Rows are points. The points of each table are mixes of a few directions, plus a little noise. How many directions does each table use, and how many do they share? Where both have some left over, give the other angles between the two spaces (their principal angles), to ten degrees, smallest first.

First, 4 rows:
[[-19  16  -2]
 [ 22 -18   2]
 [-71  56  -5]
 [ 68 -54   5]]
Second (5 x 3):
[[  0  -5 -67]
 [ 15  13 -75]
 [ -1   3  50]
 [ 18  26  26]
 [-33 -36  67]]
Directions: first 1, second 2, shared 0; angles 90

First (7 x 8):
[[-30 -44   0  19  21  52 -52   3]
 [ -9 -33 -21  -7 -29  20 -31  -4]
 [-10 -32 -16  -5 -20  20 -29  -3]
 [ 27 -27 -63  10  -9  36 -13  44]
 [ 34  54 -31  10 -35 -46  39  -1]
 [ -5  40  95 -44  47 -56  66 -22]
 [ -7  41  36  17  25 -25  21 -17]]
Second (9 x 8):
[[-32  66  39  17 -46 -25  54 -70]
 [-30  27  45  21  23  15  26 -27]
 [-26  28  39  18  13  10  26 -28]
 [ 12 -22 -16  -7  12   6 -18  23]
 [ 23 -13 -37 -18 -33 -20 -15  11]
 [ 40 -46 -58 -26 -11 -10 -41  46]
 [-26  23  41  19  22  15  23 -23]
 [-17 -10  30  16  58  35  -3  12]
 [ 57 -54 -84 -41 -38 -26 -51  53]]
Directions: first 4, second 2, shared 1; angles 30

First (10 x 12):
[[ 16  42 -37 -32 -48 -53 -57  10 -11 -48 -31  -9]
 [-27  61  32  36  24  76  19   6 -17  -4 -11 -19]
 [ -2 -19 -15 -27 -22 -32  31  -7 -58  11  -3 -27]
 [ -2  23  41  49  13  -8 -32  21  20  25  46  42]
 [-24 -20  -1  -4   0  36  30 -11 -10  15 -20  13]
 [ 24 -14  44  17   7  18  12  18  49  -7  13  28]
 [ 19 -15  -2 -23 -35 -35  -4  10   1 -15 -10  14]
 [-39 -33 -43  12  71  24  16 -46 -15  56  29 -38]
 [ 33 -27 -17 -18  -2 -59 -18   0  18  -6  24 -13]
 [  1   2  -3 -11  -8  31   4   0  23 -26 -35   8]]
Second, 8 rows:
[[  1   0   2 -18  14   5  -3   0 -12 -14  12  14]
 [ -2   5   3 -19  20   0   3 -10 -14 -24  15  22]
 [ 18 -17   4 -95  49  58 -48  56 -58 -21  51  35]
 [-14  11  -5  87 -53 -45  35 -38  54  32 -49 -42]
 [  8 -15  -8  28 -43  13 -18  37  24  59 -28 -49]
 [ -4   7   3  -9  16  -6   8 -16  -8 -23  11  19]
 [  3  -5  -1   4 -10   6  -7  13   5  15  -6 -12]
 [-12  15   2  21   6 -30  29 -43   9 -25  -3  14]]
Directions: first 6, second 2, shared 0; angles 90, 90

First (10 x 20):
[[ 32  22  -2 -19  30 -20  33  26 -40   3 -22   5  12   3   9 -24  -7 -18
  -17 -42]
 [-70 -40   2  51 -56  56 -65 -52  65 -14  50 -17 -16 -10 -30  48  14  37
   24  84]
 [  5   7  -2   2   8   2   7   6 -16  -3  -2  -2   5  -2  -4  -6  -2  -3
   -8  -9]
 [ -4  -9   3  -6 -10  -8  -9  -8  22   6   0   5  -8   3   8   6   1   3
   12  10]
 [  3  -5   3 -11  -5 -13  -3  -3  17   7  -5   6  -5   4  11   1   0   0
    9   2]
 [-36  -7  -3  42 -15  49 -23 -18  -3 -19  32 -19   4 -13 -34  18   6  17
   -8  31]
 [ -4   1  -1   7   0   8  -1  -1  -5  -3   4  -3   2  -2  -6   1   1   2
   -3   2]
 [ 17  12  -1 -10  15 -11  17  13 -20   2 -11   3   5   2   5 -12  -4  -9
   -8 -21]
 [ 34  -4   7 -51   5 -60  14   9  29  27 -34  25 -12  17  45 -12  -5 -15
   21 -22]
 [ 24  23  -4  -5  28  -4  29  24 -49  -4 -12  -2  14  -2  -4 -21  -6 -14
  -22 -36]]
Second (8 x 20):
[[  7 -28  -5 -15  11  -5  28  15 -30 -12 -19  17  10   6   4  -8  17  -7
    0 -20]
 [ -2  10   2   6  -4   2 -11  -6  11   5   7  -6  -4  -2  -2   3  -6   3
    0   8]
 [-22  87  15  46 -36  15 -88 -47  95  37  58 -53 -30 -19 -12  25 -50  22
   -1  64]
 [  7 -26  -5 -14  11  -5  26  14 -28 -11 -17  15   9   5   4  -7  15  -6
    0 -19]
 [ -5  20   3  11  -8   4 -20 -11  22   9  14 -12  -7  -4  -3   6 -12   5
    0  15]
 [  0  -1   0  -1   1   0   1   0  -1   0  -1   1   1   0   0   0   1   0
    0  -1]
 [  4 -17  -3  -9   7  -3  18   9 -19  -8 -11  10   6   4   2  -5  10  -5
    0 -13]
 [ 12 -46  -8 -25  19  -8  46  25 -50 -20 -30  28  15  10   6 -13  26 -12
    0 -33]]
Directions: first 2, second 1, shared 0; angles 50

First:
[[ 11 -33 -34  -1  -1 -12   3  -5  34 -71  17  -6 -37  51  12  73 -23  20
  -26   9 -46   9  37 -73  40  28  -1  59 -51 -26  24 -16]
 [ -7  -3  15  35 -10  35   5  -6 -13  22 -21 -30 -14 -60  37 -50  -6 -20
   11  14  16 -24   7  30 -12 -28   5 -11   2  28  -7  -3]
 [ 21  29  45 -54 -11   0  46   8  85  35  15  14 -47  31  18  69   0 -20
   39  57 -42  33  14  -6  21 -38 -11  38 -27  28 -23 -31]
 [  6  -2  12  31 -18  32   7  -2 -40   9 -31  11  12 -83 -22 -43  -6  14
  -11  13   6 -37  16  37 -45  24   5 -18  46  20  -7  14]
 [ -8  -3 -27  -9  26 -18 -37   9  -5 -28  15 -24   8  69  23  35   5 -11
  -17 -25   2  17  -3 -40  50   3  11  -2 -40 -33  15  -8]
 [ -9   6 -18 -15  15 -17 -18  26 -34 -43  12  17  33  53 -18  68  -4 -17
  -31  -3 -17  37  -1 -31  33   6   8  12 -13 -40  20  -4]
 [ 25  22  26  -8  -3  16  -7 -10   5  63 -25   7   7 -54 -28 -62  25  37
   16 -10  23 -52   3  47 -46  45   5 -56  55  32 -33  17]
 [-39 -16 -18  22   2 -34   0 -20 -31  13  19  11  38  -7 -22 -90   9  -4
   20 -55  58  17 -72  35 -41 -40 -24 -22  30 -10  11  31]]
Second:
[[-49  47  -9 -74 -17 -21 -25  45  -9  73 -42  85  50  12 -60  23  23 -21
  -21  10 -32   6   1 -95  45 -14   4  -5  31 -39   5 -14]
 [ 19 -21  14  27  -5   5  22  -5   7  -2  36 -12 -30   3  39  13 -14 -12
    7  27  12 -21  11 -21 -12 -22 -43  39 -12  -3   5 -24]
 [  4  -3 -26  -8  22 -17 -33  -9  -1 -27  -3 -14  15  31 -21  -6  12  34
  -13 -46   4   2  -6   7   9  50  27 -31  -3 -10   1  23]
 [ 32 -32  24  57  11   0  28 -29  27 -38  50 -47 -54   7  46  -6 -19  13
   16   8  19 -22  14  26 -32  -1 -29  31 -23  19  -3  -4]
 [ 14 -12  16  36  27 -25   3 -30  41 -43  31 -36 -38  28   1 -16  -4  41
    7 -29   8 -13  13  28 -21  37   8  -1 -14  16 -10  23]
 [ 11 -10 -33  -6  27 -25 -39 -10   1 -31  11 -15  11  50 -15   2  13  40
  -18 -51  10  -9  -3 -16  13  59  15 -24  -8 -23   6  17]
 [-34  38  42  -7 -16  12  32   3  17  25 -42  19  -1 -57 -32 -29  -2 -17
   21  22 -27  32   0  61 -16 -35  39 -15  21  45 -21  20]
 [  9 -12 -42 -26  -8   9 -27  20 -42  14  -2  15  34  16  12  27   6 -16
  -20   1  10  -8 -11 -54  27   1 -22   2  -2 -40  20 -25]
 [-32  35  70  14 -22  15  59   0  36  31 -25  17 -30 -70 -14 -30 -14 -27
   34  49 -28  24  11  63 -31 -61  18  12  19  59 -26  10]
 [ 48 -48 -45  29  34 -12 -35 -27 -10 -68  44 -58  -9  58  33   6   1  44
  -16 -53  36 -24  -4   1  -1  66 -10 -10 -31 -24  14   7]
 [-21  19 -11 -43 -52  59  16  43 -68  66 -58  46  52 -80  11  13  -3 -79
    2  63 -12  32 -24   2  17 -80  -5   0  23   0  10 -34]]
Directions: first 6, second 4, shared 1; angles 40, 50, 60

First:
[[ 20   4  17  15   9  -2   3  16   0   2   7  -1   9 -24  11 -19 -10   7
    0  -2   3   1   3 -14  10  -1   1 -13   4 -24  -5  -1]
 [ -7  21  17 -63  11 -37  -5 -30  -1 -33  -6  10 -39  64  -5   5  22 -45
   14  -2   8 -42 -17 -33 -35 -16 -22   7 -11  -9   7   2]
 [ 12   5   0  19  -5   2  -3  21   3  18  19  -2   9 -30   1 -11   0  21
   -2   6  -3  21   7 -18  19  -8   2  -2  16   2  13  -2]
 [ -6  15 -18  -9 -19  -8 -13   7   6  21  26   1 -10  -1 -16   8  26  16
    2  15  -7  25   3 -33  11 -23  -7  17  23  37  38  -1]
 [-45 -39 -39   6 -14  39   8 -36  -4  -9 -44  -4  10  29 -12  44 -12  -8
  -10  -9  -7  -3  -2  95 -19  39  18  13 -29  35 -31   4]
 [ 25   4  19  22  10  -1   4  22   0   6  10  -2  13 -33  14 -24 -13  12
   -1  -2   4   5   5 -16  15  -2   2 -15   7 -28  -5  -2]
 [-10   9  -3 -28  -2 -14  -5 -14   1  -9   0   4 -18  30  -8   9  15 -15
    5   3   0 -11  -6 -13 -14  -9  -9  10  -1  11  11   1]
 [ 12 -18   7  38   8  21  11  13  -3   3 -12  -6  26 -34  15 -12 -28  12
   -7  -9   2   4   7  31  12  21  14 -17  -8 -24 -28  -1]]
Second, 9 rows:
[[  9  13  21 -23  16 -13   1 -10  -4 -17  -5   3 -13  21   6  -4   4 -19
    6  -5   4 -22 -10 -16 -15  -1  -9  -4 -10 -23  -5   3]
 [ 17  18   3  -2  14  27  -4   1   5  11  22  -1   9  -1  -8  21  -6   7
   -2  12 -11  29  -9  -7  14  19  11  13   8  12  11  10]
 [ 20  14  57   8   0 -21   3  36 -30   5 -29 -10  -7 -46  26 -40  27  46
    6 -18  10 -24  -3 -21 -19 -24 -37 -49 -35 -67 -14   8]
 [ -5 -15 -22  15 -20 -17   2  19  19  10  21   6   2 -14  -9 -11 -13   2
    1  11   6  13  18 -11  21 -21  10   5  30  27  11 -12]
 [-10  12 -25  -7  -1   8 -12 -22  -2   8  15  -3   0  15  -7  12  19  -7
   -4   5 -12  15  -4 -11   5   3   2  25  12  24  27  -2]
 [-29 -42 -46  33 -41 -12   6  18  18  14   4   4   9 -21 -12  -7 -16  10
   -5   6   6  14  29  26  20 -20  16   5  26  46   1 -18]
 [-18 -20 -41  22  15  14   1 -52  -7 -17 -11  -7  23  16  16 -12 -11 -48
  -15 -18  -7 -16   5  31   5  28  22  21   3  -7  -8 -17]
 [ 33  27  67 -39  31   3   7  13  -3 -18 -11   6 -17  18   2  15  -9   3
   14   1   8 -18 -25 -10 -25  14 -15 -24 -32 -42 -26  24]
 [-17  -6 -15  -8 -14   9  -1  -4   3   5  -5   1  -5  12 -15  24   5   8
    0   6  -4  10  -1  20  -5   2   1   9  -4  30   3   4]]
Directions: first 3, second 6, shared 3

First:
[[ -8  11  26 -22 -59 -12  47  17   1  18 -14   7   3 -22   4  16 -11  26
  -36   6  42 -10 -14  33  14  11  16  15  23  77  23   2]
 [-37 -27  15  31  35 -31   6   2  -6 -20  23  11  31  26 -45 -32  33  12
   -2   6 -26 -38  -5 -49 -14  46 -22  -2 -22  -8  -9 -11]
 [-26  -9  41 -22 -24  -9  46  16 -19  16  47   6  18  12 -10   9  36  24
   13  26   0 -16  16  11 -14  63  -2 -23  18  26 -16  23]
 [-37 -52  33  18  78  -3 -23   3   0 -20  64 -13  31  14 -24 -34  88  -9
   36   4 -66   3  28 -66 -40  74 -18 -35 -19 -26 -15  27]
 [  0  -2  30   9 -10   1  -8  -2 -10  -2  11  12  13  -4 -11 -11   3  17
   -7   7  -4 -15  -3 -16   1  24  -9  -9   1   7  -8  11]
 [ 18  -6 -41   0  42  19 -38  -8  28  -9 -23 -27 -22 -17  27   2   3 -39
   10 -26 -13  45   8  -3  -3 -46  14   8  -9 -21  21  -5]
 [ 35  30  12  10 -54   9 -17  -7  -1   3 -48  21  -8 -31   7   1 -62  20
  -44  -7  37 -10 -30  13  33 -38   4  22   8  31  14  -7]
 [  5  21 -84 -19  10  -7  27  -1   7   7 -27 -18 -33  32  18  31 -28 -33
   22  -8  15  16   4  46   3 -63  11  21  -5 -43  -1 -35]
 [ 52  36 -36  -5 -19  33 -37 -18  -2   7 -34  -1 -34 -10  32  17 -60 -17
    6  -9  16  25  -4  29  20 -73   6   6   4 -42  -8  -4]]
Second, 10 rows:
[[ 12  23 -37  29 -54 -92  34 -56  35 -40 -23  -9 -41  36 -33  52 -44  52
  -31  38  21  36  54  61  11 -14 -33 -53  45  22 -13 -51]
 [ 25   5 -11   3 -35 -53  40   3   6 -55  20  14 -40  35  -8  -1   2  46
    8  34  -1 -33  56  33   8 -13 -43 -21  24 -16 -44 -27]
 [  0 -33   6 -45  14   8  -2 -15  -3  20  -7 -13   6 -16  20 -15  29 -20
   11 -34   9   2  -5 -17 -40  10  -1  30  26 -24  16  17]
 [  4 -25  26  -2 -10   7 -35  -9   8 -15 -12   7  -6 -37  -3 -35  17  14
  -11 -32   0  -3  -4 -34 -24   4  -5  22  11 -31  23  10]
 [ -8  25  20  38  25  37 -21  32 -11  19   2   9  33  -6  -2   0 -12 -17
  -20  18  -9   7 -36 -11  38   6  37  -6 -44  40   9   8]
 [-20  15 -17  12  19  54 -31  17 -11  23   6   0  19 -19  -2   7 -37 -28
   30 -21 -29 -18 -43 -34  26 -15   2   1 -61  29  -6  26]
 [  7   2   6 -11  45  33  -3  13 -14  33   2  -7  39  -5  22   2 -10 -41
    7  -1  -7 -18 -34 -20  22   1   4   9 -25  66  -9  25]
 [ 15  -6 -11  -5 -41 -63  31 -27  18 -40  -3   1 -40  23 -12   7   8  43
  -10  16  16   6  53  36 -19  -3 -28 -16  50 -31 -12 -31]
 [  1  11  31  14  44  48 -12  43 -22  28  10   8  44  -6  16 -15  10 -33
  -10  13  -7  -9 -39 -19  29  12  37  11 -38  40   4  20]
 [-37 -17 -11 -34  -8  18   1   0  -6  26   3  -9 -13  -4   2  -3  37 -13
   25 -33   8  30  -2   6 -53  14  32  24  13 -95  31   4]]
Directions: first 5, second 6, shared 1; angles 50, 60, 60, 90

First, 10 rows:
[[  1   4   9   1  -3  -1   5  -6  -1  -1   2  -1  -2  -4   2   9   1   9
    3   0   5   6  -1   4   2   0  -2   1  -5  -4  -8 -10]
 [ -5 -15 -33  -3  10   5 -18  21   5   2  -8   3   9  14  -6 -33  -3 -35
  -12  -1 -19 -20   4 -16 -10   2   8  -6  17  16  29  36]
 [ -5 -14 -32  -3  10   5 -17  20   5   2  -8   3   9  13  -6 -32  -3 -34
  -11  -1 -19 -20   4 -15  -9   2   7  -5  17  16  28  35]
 [  8  22  51   5 -15  -7  27 -32  -8  -3  13  -4 -14 -21   9  52   5  55
   18   1  30  32  -7  25  15  -3 -12   8 -27 -25 -45 -56]
 [ 10  26  59   5 -18  -9  31 -37  -9  -4  15  -5 -16 -24  11  59   6  63
   21   2  35  37  -8  28  17  -4 -14  10 -31 -28 -52 -65]
 [  4  10  24   2  -7  -3  13 -15  -4  -2   6  -2  -7 -10   4  24   2  25
    8   1  14  15  -3  11   7  -2  -5   4 -12 -11 -21 -26]
 [  4  10  22   2  -7  -3  12 -14  -4  -2   6  -2  -6  -9   4  22   2  24
    8   1  13  14  -3  11   6  -1  -5   4 -12 -11 -19 -24]
 [  0  -1  -2   0   0   0  -1   1   0   0   0   0   1   1   0  -2   0  -2
   -1   0  -1  -1   0  -1   0   0   0   0   1   1   1   2]
 [ -5 -14 -32  -3  10   5 -17  20   5   2  -8   3   9  13  -6 -32  -3 -34
  -11  -1 -19 -20   4 -15  -9   2   7  -5  17  15  28  35]
 [-11 -29 -65  -6  20   9 -35  41  10   4 -17   6  18  27 -12 -66  -6 -70
  -23  -2 -39 -41   9 -32 -19   4  15 -11  34  32  58  72]]
Second:
[[ -2  -1   0   1   0  -1   3  -1   0   3   3   0   0   3  -4   0  -2   2
    4   2   2  -1  -3  -1  -6  -3  -2   3   0   0  -3  -2]
 [ 16   5  -9   3  -9  -1 -26  15 -11 -28 -31  -3  -2 -18  28  -7  15 -22
  -29 -12 -17   7  27   5  54  31  16 -30   2  -2  29  18]
 [ -4  -7 -15  -2   5   2  -7   9   4   3  -3   1   4   8  -5 -15  -2 -15
   -4   1  -8 -10   1  -8  -8  -1   3  -1   8   7  12  15]
 [ -1 -17 -47  -2  10   6 -33  34   2  -7 -23   3  12  10   3 -47   2 -55
  -26  -6 -33 -23  17 -19   9  14  16 -20  23  20  50  55]
 [ 17  11  13   3 -12  -3 -12   1 -11 -25 -22  -4  -7 -22  27  13  14   3
  -17  -8  -3  19  20  15  50  24   8 -21 -10 -11   6  -7]
 [  6  20  46   4 -13  -6  25 -30  -6  -3  13  -3 -13 -19   7  47   4  50
   18   1  28  28  -8  23  11  -4 -11   9 -24 -22 -41 -51]
 [-32 -24 -25  -8  26   7  20   0  21  46  39   8  14  44 -51 -26 -28  -7
   31  16   4 -36 -37 -28 -95 -44 -16  41  19  21 -12  14]
 [  0   0   1   0  -1   0   0  -1   0   1   0   0   0   0   0   2   0   1
   -1   1   0   0   0   1   0   0   0   1   0   1  -1  -1]
 [ -2  12  35   1  -7  -4  28 -27   0  11  22  -1  -8  -6  -7  36  -3  43
   24   6  27  17 -17  13 -15 -16 -15  19 -17 -14 -41 -44]]
Directions: first 1, second 2, shared 1
